Every row gives one point. Each copy is the shape, with its points in the same order, turned, moved and blurred by noise. Is it also mirrored, or only turned?
In the rows, zero is written as 128.

Shape (7 x 3):
[[ 75 121 132]
 [ 73 160 116]
 [147 179 168]
 [136 123  72]
 [118  98  93]
 [ 80 165 152]
 [134 114  74]]
Copy 1 (7 x 3):
[[115  88 163]
 [152 101 181]
 [128 185 155]
 [171  98  98]
 [139  83 106]
 [127 125 192]
 [163  94  96]]
Copy 1 is: mirrored
Copy 2 (7 x 3):
[[ 83 113 109]
 [ 86 148 100]
 [137 168 169]
 [147 126  57]
 [140  98  74]
 [ 73 151 140]
 [149 120  63]]
Copy 2 is: only turned
Copy 3 (7 x 3):
[[ 77 136 131]
 [ 92 166 111]
 [172 173 154]
 [136 112  62]
 [109  97  92]
 [104 183 145]
 [130 101  72]]
Copy 3 is: only turned
Copy 4 (7 x 3):
[[ 78 121 153]
 [ 76 151 129]
 [155 181 171]
 [136 107  88]
 [123  86 114]
 [ 93 165 167]
 [138 103  91]]
Copy 4 is: only turned

Shape (7 x 4):
[[145 120 168 131]
 [169 155 123 171]
 [121 163  89 153]
 [138  84 135 113]
 [115 179  98 100]
 [111 107 224 131]
 [144 162 105 115]]
Copy 1 (7 x 4):
[[163 145 159 106]
 [176 103 155 156]
 [121  69 137 147]
 [136 143 102 100]
 [109  48 158 103]
 [134 192 187  89]
 [142  70 142 113]]
Copy 1 is: mirrored
Copy 2 (7 x 4):
[[102  92 180 135]
 [ 85  78 139 192]
 [108 115  96 176]
 [130  72 152 109]
 [ 84 138  95 130]
 [130 126 233 123]
 [ 81 102 108 139]]
Copy 2 is: mirrored
Copy 3 (7 x 4):
[[129 111 151 132]
 [134 155 101 165]
 [104 182  91 117]
 [147 113 139  85]
 [ 63 143  85 103]
 [113 104 216 130]
 [ 96 137  84 117]]
Copy 3 is: mirrored

Shape (10 x 6):
[[113 120 144  93  98 145]
 [110 180 122 120  97 110]
 [133  85 177  92 133 128]
 [153 156 182 128 165 178]
 [178 107 122 195 143 194]
 [ 99 177 119 164 168 111]
 [129 128 129 173 113  86]
 [ 85 136 115 112 161 118]
 [ 89 163 171 133 102 127]
 [ 90  95 198 153 180 176]]
Copy 1 (10 x 6):
[[155  97 155 100 139 158]
 [171 149 141 132 172 128]
 [109  92 176  96 106 157]
 [123 162 169 136 106 218]
 [149 124 108 183  47 196]
 [115 165 125 181 163 152]
 [136 138 146 177 113  99]
 [102 115 120 138 171 148]
 [163 128 187 149 169 155]
 [ 87  92 188 173 119 212]]
Copy 1 is: mirrored
Copy 2 (10 x 6):
[[107 145 126  95  88 137]
 [139 112 176  93 116 110]
 [100 189  92 110  98 113]
 [135 213 154 132 137 163]
 [156 153 109 206 133 185]
 [121 129 177 138 185 110]
 [138 117 136 157 124  80]
 [ 88 127 133 100 163 118]
 [103 147 187 119  99 110]
 [ 55 207 133 170 135 147]]
Copy 2 is: mirrored

Shape (13 x 8):
[[157 134 130 141 110  95 201 122]
 [144  95 162 124 142 144 135 124]
 [141 140 104  91 154 207 103 196]
 [120  97  75 126 153 188 107 192]
 [125 145 117 110 181 204 112 173]
 [126 138 124 110  99 128 113 100]
 [115  94 156 124 133 148 122 141]
 [144 128  93 150 179 180 124 141]
 [167 111 168 175 109 159  96 130]
 [151 140 103 106 154  53 155 141]
 [185 119 114 109 150  79 156 125]
 [100 144 107 138 187 195  94 189]
 [143 142 173 143  81 102 122 138]]
Copy 1 (13 x 8):
[[187 182  88  93  88 100 153 102]
 [167 127 131 103 120 126 106 138]
 [125 145  98 131 152 176 106 227]
 [124 119  59 131 145 146  94 197]
 [124 160 111 113 171 171  99 189]
 [136 125 141 133 114 116 172 130]
 [133 120 126 114 106 128  95 132]
 [148 150  88 131 179 156 101 146]
 [168 130 151 186 103 146 104 129]
 [178 160  99  87 144  36 144 139]
 [208 147 105  94 142  78 149 138]
 [ 89 160 101 145 180 155  73 193]
 [155 159 159 138  73  89 138 144]]
Copy 1 is: mirrored
Copy 2 (13 x 8):
[[144 135 111 113 111 118 213 139]
 [118  97 132 118 131 165 138 143]
 [190 134 132  69 127 212  87 179]
 [221  91 127 101 127 193  94 160]
 [187 141 147  80 160 219  96 151]
 [127 129 116  88  94 129 109 106]
 [139  90 151 102 117 166 122 138]
 [196 134 119 120 156 191 118 130]
 [124 126 151 174 106 160 106 151]
 [153 131  88  71 166  83 162 152]
 [127 125  69 106 159 112 167 157]
 [216 132 174  84 158 194  81 153]
 [107 143 157 122  91 110 132 154]]
Copy 2 is: mirrored
Copy 3 (13 x 8):
[[178 135 118 139 116 105 195 123]
 [172 109 168 110 151 153 141 137]
 [144 157 110  84 181 203 114 213]
 [139  97  94 114 182 195 105 207]
 [126 152 131 107 201 194 120 194]
 [142 139 131  99 114 138 106 114]
 [144 100 167 107 142 157 125 158]
 [152 128 109 141 205 179 122 153]
 [202 133 170 151 129 172  97 145]
 [162 131 100 103 161  56 154 143]
 [199 128 111  97 163  88 158 127]
 [109 142 127 130 204 187  98 211]
 [175 150 166 129  88 114 119 148]]
Copy 3 is: only turned

Shape (12 x 9):
[[146 114 159  96 167 129 121  77 116]
 [ 78 111 183 135 126 104 155 138  66]
 [208 109 120 116 101  79 113 178 132]
 [130  84 170 178 103  77 159 133 119]
 [143 157 101  63  99 100 105 110 187]
 [ 92 142 101  98 182  72 143 157 160]
 [169 144  80  69  82  78  95  94 148]
 [ 84 124 160 139 133 139 191  83  96]
 [130 142 131 120 152 153 166  82  88]
 [ 93  66 139 141 123 141 155 125 100]
 [115 154 119 135 154 146 104  53  95]
 [155 117 156 143  81 114 117 165 142]]
Copy 1 (12 x 9):
[[140  67 150  97 142 134 135  67 135]
 [ 71  53 113 161  98 109 156 102 105]
 [193 117 127 143 124  71  89 162 125]
 [113  88 174 187  89  66 137 109 121]
 [159 161 109  58  97 101 110  98 168]
 [ 81 164 113 102 170  88 137 111 131]
 [186 142 102  67  81  77  78  83 136]
 [ 94  84 143 140  94 131 193  52  97]
 [137  97 127 129 126 149 169  50  95]
 [ 91  85 169 140  87 136 139 109  80]
 [129  94 121 124 120 167 110  15 124]
 [152 107 137 162  81 107 115 147 153]]
Copy 1 is: mirrored
Copy 2 (12 x 9):
[[164  99 150 113 160 130 141  74 131]
 [ 95 136 118  76  94 133 190  73  91]
 [187 169  71  99 101  94 109 141 153]
 [132 152  99 131  59 103 179  74 138]
 [134 124 153 129 162  77 103 181 162]
 [ 92 147  83 114 195  92 170 126 164]
 [158 118 137 135 145  52  83 166 122]
 [112  97 143 136 117 147 213  88  89]
 [154 103 137 136 158 156 176 104  83]
 [108  85  90 120  88 149 168  88 113]
 [127 114 152 166 172 143 124  77  75]
 [138 163 113 116  72 130 124 136 150]]
Copy 2 is: mirrored

Shape (15 x 11):
[[195 130  71 111 128 111 122 142 174 136 168]
 [170 114  99 143  96 169 129 130  93 146 148]
 [158  59 100 114  87 115  73 122  90 139 119]
 [168 128   7  86 120 110 147 148 116 120 136]
 [107 118 149 134  90 108 131 127  86 118 135]
 [126 139 147  78  88 156 136  47 138 115 121]
 [112  99 133 144 111 142 141 133  98 118 151]
 [109 126 136 149 104 139 127  76  91 161  96]
 [129 102  84 122 217 123 146 137 106 159 173]
 [170 137 148  74 179 146 147 101  88 124 157]
 [122  70 137 140 101 165 130 148 114 117 169]
 [177 135 123 139  94 160  27 149 200 134 164]
 [117 126 147  79 100 121 155 130 152 162 162]
 [181  98 105 132 131 133 139 135 151 115 156]
 [130 110 148 134 132 166 116 143 183 121  65]]
Copy 1 (15 x 11):
[[209 119  71 135 107 101 126 144 163 137 141]
 [143 164 117 150 112 142 107 142 115 148 184]
 [132 100 131 163 113  95  45 144 140 149 168]
 [130 154  40 104 104  75 109 145 179 126 174]
 [112 125 167 138  99 100 128 124  95 131 148]
 [152 132 169 109  75 144 102  52 146 107 138]
 [108 121 140 142 108 135 139 134  94 119 159]
 [ 99 160 160 168 116 119 109  76 120 146 129]
 [134 114  64 110 204 120 147 115 121 133 153]
 [166 135 150  70 174 134 123 111 138 109 168]
 [123  96 123 154 103 157 121 142  90 118 178]
 [224 111  89 177  80 158  69 166 104 130  82]
 [154 103 134  87  86 126 140 102 108 165 143]
 [166 115 102 153 117 138 132 142 153 125 165]
 [123 106 142 146 104 187 117 139 167 149  80]]
Copy 1 is: mirrored
Copy 2 (15 x 11):
[[166 139  47  90 159  99 104 107 159 161 106]
 [161 155  65 134 123 170 131 112 105 137 127]
 [148 105  83 138 110 158  61 102  76 146  93]
 [140 142  22  84 134  89 124 144 107 135  52]
 [112 144 135 154  97 127 109 118 101 113 136]
 [ 94 155 124  85  60 172 124  71 159 121 103]
 [125 141 120 143 107 136 139 131 109 147 143]
 [ 97 162 127 159 114 180 133  74 107 124 100]
 [113 132 101  82 189 110 166 114  78 183 121]
 [152 149 138  42 135 138 160  97  95 136 126]
 [136 119 107 146 100 156 122 146 118 166 165]
 [172 163  83 123 155 167  23 114 196 183 136]
 [ 82 125  91  86 121 131 111 107 151 113 161]
 [165 113  80 114 137 118 129 109 150 159 113]
 [116 107 139 143 161 187 119 129 197 129  93]]
Copy 2 is: mirrored
Copy 3 (15 x 11):
[[145 112  92 123 151 132 105 168 184 180 172]
 [169 119 116 164 133 154  88 137 105 158 123]
 [154 112 113 109 129 103  43 114 106 170 115]
 [169 119  29  99 152 137 112 181 131 146 165]
 [118 125 129 143  81 101 120 135  96 110 111]
 [115 158 130  97 111 175 142  69 140 128 114]
 [114  98 122 157 116 127 111 128 106 112 114]
 [107 170 100 148 112 133 110  92 106 144  74]
 [ 62 111  75 149 206 111 119 171  97 162 142]
 [ 99 133 139 120 196 134 168 129  86 154 160]
 [113  69 135 158 114 152  90 127 110 124 116]
 [148 138 187 142 142 163  29 165 206 170 124]
 [ 78 114 131 115  87 156 143 144 139 173 134]
 [146  86 116 142 152 132 121 140 159 159 135]
 [119 109 153 118 142 132 128 150 175 147  31]]
Copy 3 is: only turned

Shape (15 x 12):
[[116  99 163 121 158 152 184 149 150 158 153 101]
 [ 90  97 170 173 176 112 148 129 134 133 135  83]
 [102 176 126 158 150 169  89 183 109 163 109 136]
 [101 166  98 192 114 205  79 133 138 119 130 113]
 [100 100 179 150 117  85 143 125 124 170 111 107]
 [ 89  83 147 109 174 121 143 117  94 127  98 100]
 [173 173  71 182 108 136 110  99  66 105 193 125]
 [142 127  92 170  91 142  89 147 100  74 191 167]
 [121 151 168 130 169 123 143 119 166 114  87 127]
 [ 87  88  95 123 115  87 161 119 135 161  85  99]
 [179 123  75 221 112 144 116 144  79  74 167 144]
 [138 113 173 118 162 135  92 143 153 126 144  71]
 [ 60 122 170 128 160 125 141 116 139 141 146 118]
 [124  61 128 143 160 104 133  77 130 178 109 146]
 [171  91 115 175  66 145 140  84  54  99 145 142]]
Copy 1 (15 x 12):
[[143 116 165 104 141 182 188 128 164 142 144 100]
 [104  92 183 150 165 159 160 125 139 103 150  99]
 [122 138 139 135 163 181  90 190 109 181 116 136]
 [122 148 105 208 119 203  92 188 124 154 140 116]
 [ 91 100 198 128 115 134 143  97 133 139 126 125]
 [115  75 152 100 143 180 143 110 111  89 109 112]
 [189 173 119 187  92 146 104 141  38 127 185 101]
 [195 129 131 172  70 150  77 183 104 112 188 135]
 [125 150 145 135 167 149 128 116 168 101  92 128]
 [ 87  80 119 119  93 122 173 113 120 129 103 126]
 [213 126 144 217  91 143 117 184  66 111 162 129]
 [141 107 166 130 148 165 102 126 167 127 127  49]
 [ 89 116 153 109 151 175 136 115 155 110 166 123]
 [138  63 133 142 130 146 146  55 126 138 127 147]
 [188 126 167 185  35 176 126 109  62 104 143 139]]
Copy 1 is: only turned
Copy 2 (15 x 12):
[[123  80 192 109 106 158 185 157 127 141 119 105]
 [ 67  79 190 159 125 110 162 134 147 140 106 120]
 [ 85 149 108 130 142 195 131 131 152 184 132 149]
 [ 78 133 113 169 131 199 121  64 170 140 166 118]
 [112  82 154 121 102  82 168 125 163 179 101 149]
 [ 75  66 157  95 143 115 150 119 111 125  80 138]
 [143 118  86 177 160 111 115  82  88 133 208 100]
 [133 102 113 170 141 140  76 115 142 103 221 151]
 [129 144 175 126 150 131 163 110 159 121  80 147]
 [107  86 103 108  62  89 155 122 134 119  72 123]
 [134  82  78 222 170 141 110 119 119 109 199 133]
 [123  84 188 117 166 136 115 127 175 154 107  89]
 [ 77 106 205 103 107 119 157 122 135 135 124 143]
 [133  64 165 152  76 109 113 109 101 150  69 144]
 [159  27  95 167 131 106 139  67 102 127 185 160]]
Copy 2 is: mirrored
Copy 3 (15 x 12):
[[154 112 155 126 167 152 168 139 173 139 176  80]
 [110  94 162 172 177 112 139 149 155 140 153  66]
 [120 170 147 157 121 167  95 178 172 173 119 128]
 [ 61 155 122 185 117 211  83 122 193 133 109 104]
 [139  83 168 141 122 101 139 145 127 155 139  92]
 [129 104 172 121 203 137 139 141 123 123 124 117]
 [114 184  68 199 119 186  66  94  92 110 163 110]
 [112 123  71 192 104 204  69 146 134  80 176 138]
 [149 138 179 156 139 106 153 117 193 115 120 116]
 [107  89 106  92 133 104 157 129 127 145 105 115]
 [144 136  29 235 133 199  81 135 125 106 137 119]
 [155 123 165 139 159 140  74 148 193 106 142  66]
 [101 104 189 144 165 132 131 134 153 130 174 120]
 [147  67 126 125 173 108 121  82 139 174 138 140]
 [155  93  79 177 123 218 115  81  78 116 135 119]]
Copy 3 is: only turned

Shape (17 x 12):
[[140 144 143 113 125 122 163  79 174 122 182 158]
 [136  90  49  69 129 146  97 139 105 135  99 115]
 [103 114 169 124 127 176 116  89 132 130  97 141]
 [135 137  93 125 102 127 161 164 136  97 108  99]
 [126  86  61  76 111 177  47 182 141  85 133  90]
 [ 71 167 134 174 128 128 153  68 146 136 168 145]
 [118 160  96  70  69 123 117 146 108  85 160 142]
 [ 77 147 150 163 153  85 135  82 130  95 167 153]
 [ 86 112 143 161 104 186 136  91 109 140 100 180]
 [ 82 133 144  96  97  82 126 130 174 114 130 134]
 [164 118  64 105  84 114  51 132 130  94  92 129]
 [154 144  88 114  97 148  83 146 159  85 120 114]
 [ 87 156 160 138 172 181 140  95 122 103 102 186]
 [103 200 175 156 161  86 110 129 149 179 177 168]
 [ 66 168 130 161 122 136 134  98 174 153 150 183]
 [ 73 212 132 119 146 111 126  73 168 138 135 140]
 [136 118 110  94  96 182  64 128  94 123 106  69]]
Copy 1 (17 x 12):
[[164 194 136 124 136  99 128  65 139 156 135 161]
 [126  62 109  52 155 125 109 136 114 101 136 131]
 [113 124 156 142 165 171  97  84 131 138  94 169]
 [142 137 119 108 140 134 174 130 117  91 104  98]
 [103  72 109  90 143 151 111 175 169  71 190 112]
 [ 96 209 118 152 167 112 112  60 102 165 110 129]
 [133 180 142  78 123 120 110 144 101  65 152 135]
 [104 193 150 175 188  71 123  90 100 141 119 150]
 [ 94 139 109 148 152 179 101  75  87 134  82 187]
 [ 94 168 168 111 130  85 135 101 156  97  98 141]
 [141  75 117 114 116 103  76 132 120  51 135 107]
 [149 123 113 126 126 133 101 138 152  78 138 100]
 [132 169 123 154 207 157  93 114 121 149  71 190]
 [104 207 157 157 120  70  87 133 121 211  86 132]
 [ 85 205  97 142 140 109  96  80 133 159  85 154]
 [115 211 141 116 180  92  73  83 143 153  79 109]
 [116  78 159  99 146 187  86 131 115 101 152  93]]
Copy 1 is: only turned
Copy 2 (17 x 12):
[[149 149 135 145 115 138 149  98 183 160 154 186]
 [127  91  88  93 117 152  80 156 109 108  89 105]
 [ 60 135 149 152 118 149 145 109 112 149 105 150]
 [138 149  98 124 133 137 163 136 158  75  97 104]
 [ 89  86  64 126  87 182  81 165 124  38 126 115]
 [112 201 111 187 139 103 145 121 152 173 139 180]
 [152 151 121 115  91 122 113 168 150  64 102 182]
 [124 171 114 170 158  79 148  95 120 134 162 194]
 [ 68 136 124 176 121 129 166 138 106 174  66 172]
 [ 97 153 117 110  93  77 140 102 166 101 140 154]
 [147 121  71 114  58 151 106 111  82  71  94 126]
 [129 148  81 128  79 176 133 125 125  68 118 132]
 [ 66 165 131 130 166 156 176 127  94 161 117 196]
 [128 198 138 140  98  84 176 152 111 174 212 161]
 [ 91 190  88 154 106 104 166 136 148 183 142 186]
 [102 232 116 116 122 113 123 109 138 164 156 172]
 [ 96 130 137 153  91 177  79 152  96  78  92  94]]
Copy 2 is: mirrored
Copy 3 (17 x 12):
[[137 142 108 125 122 158 162 105 204 142 151 178]
 [113  88  77 100 130 175  74 150  83 157 112 115]
 [131 140 167 161 117 182 117  83 146 120 106 120]
 [115 151  82 123  95 127 154 176 137 114 125 111]
 [ 99 109 109 116 149 204  73 215  87 113 176 105]
 [102 148  89 206  88 142 133  69 198 134 147 164]
 [ 98 182  95  94  80 161 105 143 107 123 173 160]
 [114 149  98 180 136 109 135  76 173  80 158 182]
 [127 113 146 200  67 172 137  75 132 117  96 139]
 [ 72 141 143 111 111 113 108 128 178 102 137 156]
 [158 101  89  89  90 158  57 178 116  93 149 121]
 [139 140  91 118  99 179  89 193 143  98 146 114]
 [131 167 124 203 129 189 132  66 136 108  70 164]
 [137 183 140 198 128  83  93 104 195 169 151 197]
 [ 93 135 124 206  86 143 127 109 200 132 118 193]
 [ 94 182  92 170 118 135  88  92 222 140 106 170]
 [138 132 115 135 114 197  70 142 103 138 158  57]]
Copy 3 is: only turned
Copy 4 (17 x 12):
[[160 160 132 143 164 123 161  99 123  85 183 162]
 [158 116  64  98  74 169 128 155 128 170 142  98]
 [114 138 143 118 123 146 116  63 132 120 108 125]
 [134 122 124 163  92 130 188 167 160 131 127 124]
 [128 106 100  92  73 197  89 209 179 135 150 111]
 [ 99 155 119 168 182  65 129  89 126 108 155 147]
 [118 153 127 130  59 129 143 173 114 118 187 161]
 [119 124 119 136 170  55 130 115 104  86 130 178]
 [ 85 138 116 157 125 140 114  50 125 152 108 155]
 [123 129 151  86 123  89 167 132 158 122 161 162]
 [174 110  85 115  35 133 102 146 182 138 151 145]
 [153 142 113 134  74 147 117 162 188 107 145 135]
 [ 99 185 116 133 146 131 125  79 106 101  69 158]
 [165 192 179 133 188  45 104 129 115 139 133 164]
 [103 184 121 141 180  84 128  93 150 139 151 173]
 [120 206 115 108 154  50 139 105 138  99 147 126]
 [130 113 132 126  53 159  85 137 145 132 141  67]]
Copy 4 is: only turned

Shape (15 x 12):
[[158 133 176 162 107  89 145  97 150  85 142 104]
 [ 87 131 108 100  98  97 103 109 130 132 158 124]
 [130 100  96 152 173 141 156 108 151 163 184  95]
 [181 130  59 114 169 160 162 111  48 129 112 145]
 [136 169 130 125  85 151 111  92 139 104 147  99]
 [161 109  90  85 118 142  89 132 140 107 106 143]
 [ 98 106 175 150 134 139 121 116  37  96  80 112]
 [127 104  61 179 114 128 146 195  69  89  80 144]
 [112 150 143 173 107  88 119 103  89 113 119 153]
 [126 154  68 127 164  85  79 164  96 100 132 123]
 [139 120  77 123 167 108 170 191  83 190 177 113]
 [ 84 175 158  84 151 115 124  87 153  89 175 132]
 [108 206  97 179 136  92 140 145 108 137  89 127]
 [174  93 135 150 126 158 117 136  45 105 166 163]
 [195 125 168 120 137 156  76 121 142  79 145 183]]
Copy 1 (15 x 12):
[[120 141 169 168  80  81 162 102 135  67 135 126]
 [110 101 112 103 119  72 129 123 143 137 167 143]
 [135 121 108 193 131 141 148  89 120 156 187 103]
 [175 155  65 119 128 196 132 102  77 125 101 152]
 [111 154 122 112 139 108 149 115 165  71 157 119]
 [168  88 117  91 110 156 121 130 163 104 135 137]
 [ 80  97 161 107 147 130 151  96  53  92  79 165]
 [100  82  83 151  99 185 139 186  89 103  93 190]
 [ 97 134 142 147 119  81 114 118 109  99 101 184]
 [144  82  86 130 114 106  79 170  87 109 132 122]
 [169 125  90 171 135 140 152 171  62 193 166 139]
 [100 156 164  93  98  83  88  93 125 126 181  96]
 [ 86 154 108 170 129 106  95 182 115 131  73 137]
 [163 122 133 137 137 164 144 108  66  72 154 207]
 [184 122 191 118 110 158  95 103 143  47 152 158]]
Copy 1 is: mirrored
Copy 2 (15 x 12):
[[139 129 201 152 122  77 130 109 126  79 118 110]
 [ 80  84 128 108  99 107 130 104 135 116 159 142]
 [174 126 125 131 115 154 177  93 105 136 179 103]
 [162 119  90  60 141 137 172  53  47  73 102 169]
 [ 86 150 165 121  99 126 106  97 102  77 146 135]
 [131 105 107 103 105 149  87 101 119 101  92 174]
 [ 99  53 171 126 162  96 132 111  15  97  96 142]
 [133  81  91 144  99 120 199 142  49  70  61 191]
 [ 86 106 154 144 132  55 157  91  89 105 107 150]
 [114 101  46 129 147  92 136 129 106  72 131 156]
 [176 110  75  62 114 110 212 146  84 122 167 138]
 [ 74 114 168 109 182 127 125 101 161  87 176 131]
 [ 68 151  96 128 138  83 197 129  86  91  88 119]
 [173 100 149 114 134  87 136  94  41  98 139 217]
 [155 151 162 132 161 112  67  99 118 110 112 210]]
Copy 2 is: only turned
Copy 3 (15 x 12):
[[150  85 182 138 121  85 159  66 153 125 156 118]
 [ 79 119 147 120 115  82  88 141 135 117 149 125]
 [101  69 109 133 155 167 118 119 148 136 132  59]
 [144  69  69 151 152 163 116 121  86  99  62 159]
 [125 119 165 128  90 124 109  90 145  71 150 125]
 [156 129 103  89 133 120  99 144 167  98 114 164]
 [148 137  99 134  87  67 127  50  66 155  90 131]
 [164 145  57 200 109  99 165 164 117 144  96 149]
 [120 125 162 180 125  69 115  89 120 145 115 148]
 [150 142 114 148 184  81 102 167  95  99 125 118]
 [115  69 109 141 153 156 121 200  67 164 134  99]
 [ 68 136 174  88 162 100 133  77 119  87 154 117]
 [128 146 179 197 131 101 144 150 106 121  72 109]
 [163  90  76 153 132 135  99  77  95 157 156 183]
 [179 133 142 100 168 146 108  63 162 132 156 193]]
Copy 3 is: mirrored

Shape (16 x 12):
[[138 119 159  70  84  67 147 117 176 141  90  99]
 [111  80  63 157 163  88 129 131 132 128 101  96]
 [142  78 146 140 130  80 160 155 100 175 142 160]
 [137 162 120 136 129 116 124 150 149 107 196 145]
 [169  78  99  69  98 154 132  86 134  85 178 103]
 [ 69 149 137  85 135 125 128 107  92  96  99 101]
 [119 119 106 153 106 112 164 113 109 166 107 166]
 [172 147  83  78  88 153 175 146  99 139  93 193]
 [154 135  70  81  71 114 203 108  97  98 101 138]
 [174 160 147 144 110 161 122 114 158  86 119  93]
 [149 173 116  78  70 173 154 167 186 128 129 176]
 [133  86 125 150 133 161 110 101 152  70 109 188]
 [ 64 164 148 120 118 169 130 146  87 138 110 113]
 [149 147  85 122 149  98  88  82  84 177 184 105]
 [146 129  99 114 161 155 163  66 145 164  94 169]
 [131  83  60 146  81 139 124 163 166 108 117 111]]
Copy 1 (16 x 12):
[[ 89 134 154  97  68 103 170 107 152 166 102  91]
 [143  77  79 165 143 131 138 166 132 160  75 122]
 [150  78 155 129  84 109 164 202 105 156 147 162]
 [131 142 111 119 124 118 116 182 140 105 207 106]
 [155  80 105  75  73 142 103 100 142  79 158  86]
 [110 143 147  79 134 108  76 167 127 128  71  94]
 [167 127 148 138  91 120 138 197 162 134  95 164]
 [171 169 129  60  69 143 175 188 146  85 100 155]
 [174 140 119  82  59 101 162 167 164  67  72  97]
 [129 167 144 141 125 161 123 115 127  86 150  80]
 [130 194 141  55  86 176 171 170 187  99 164 119]
 [ 92 108 131 138 119 181 105 154 138  55 126 164]
 [146 169 169  94 130 147  74 205 133 152 100  98]
 [191 134  82 128 113  72  71 132 105 157 162 147]
 [165 131 147 108 142 139 135 121 168 105 102 192]
 [141 111  69 139  86 196 139 169 169 130 120  90]]
Copy 1 is: mirrored
Copy 2 (16 x 12):
[[125 177 166  85  95  57 150 117 215 110 110 113]
 [ 83 101  98 163 144  98 177 141 140  91  98  98]
 [166  99 183 140 111  89 166 145 121 122 134 140]
 [155 145 145 152 160 174 108 155 180 102 122 132]
 [151 111 113  75  94 160 106 129 192  60 154  62]
 [ 62 175 149  92 111 147 111 124 126 125  93  94]
 [142 129 147 143 103 122 170  78 125 113 118 151]
 [193 157  99  79  79 155 154 111 119  89  86 169]
 [163 145 135  72  78 157 175  91 151  56  64 102]
 [144 222 117 148 126 132 114 124 177  79 146  82]
 [181 203  99  92  96 171 146 133 199 117 123 176]
 [ 95 147 111 146  98 143 116 130 137  42 174 157]
 [ 96 194 143 128  94 168 127 116 111 173 111 118]
 [161  92 131 135 170 112  65  92 138 134 100  82]
 [137 144  88  83 146 119 153  66 116  87 157 150]
 [117 126  69 170  78 137 168 144 202  86 110 112]]
Copy 2 is: mirrored
Copy 3 (16 x 12):
[[111 105 137  88  62  86 120 127 172 173  73 119]
 [149 112  45 144 154 121 147 161 156 127  91 148]
 [146 107 139 119 130 109 161 155 117 167 164 177]
 [129 183 115  99 121 143 100 131 169 110 176 131]
 [168 115  77  87 100 159  97  38 131 135 131 101]
 [ 72 134  95  83 136  88 137 108 111  82  85 105]
 [119 159 119 146 118 127 175 129 110 154 112 168]
 [151 181 126  79  64 162 150 119  63 130  90 181]
 [165 174  82  96  51 101 155  84  87 125  86 146]
 [146 158 147 138  99 152  89 119 150  92  94  73]
 [113 193 142  62  40 200 129 134 130 134 113 126]
 [123 110 124 147 111 197 147  86 152  66 113 155]
 [ 59 158 119 103 144 128 148 150  80 100 114  87]
 [132 173  91 120 195 106  63 100 124 171 129 156]
 [145 165 141 110 151 168 170  90 131 147  57 163]
 [140 126  44 145  73 181 127 153 140 133 113 118]]
Copy 3 is: only turned
Copy 4 (16 x 12):
[[100 110 171  88  85  46 138 155 183 120  89 148]
 [ 93 113  77 134 171  97 100 160 141 121 127 103]
 [136 100 136 147 157  96 162 193 103 168 127 175]
 [149 187 145 158 119 107 149 147 147 124 200 146]
 [146  93 135  70  75 129 143 132 136 106 200 106]
 [ 72 176 122  58 133 112 137 100 111 110 112 148]
 [134 130  80 148 110 116 155 158 114 155  99 161]
 [205 169  99  86  63 131 135 174 120 145 100 172]
 [163 147  89  69  56  98 166 177 110 104  96 121]
 [166 146 162 143 100 110 124  82 151  87 129 103]
 [178 188 154 127  37 145 122 167 188 124 119 168]
 [149 105  91 142 118 147 111 104 140  63 153 190]
 [ 76 191 152 118 115 160 133 114  97 155  98 162]
 [130 150 103 113 133  65 142 103 115 211 194 109]
 [161 119  65 108 120 135 166 111 179 157 103 156]
 [115 124 111 149  86 128  71 184 136 103 141  99]]
Copy 4 is: only turned
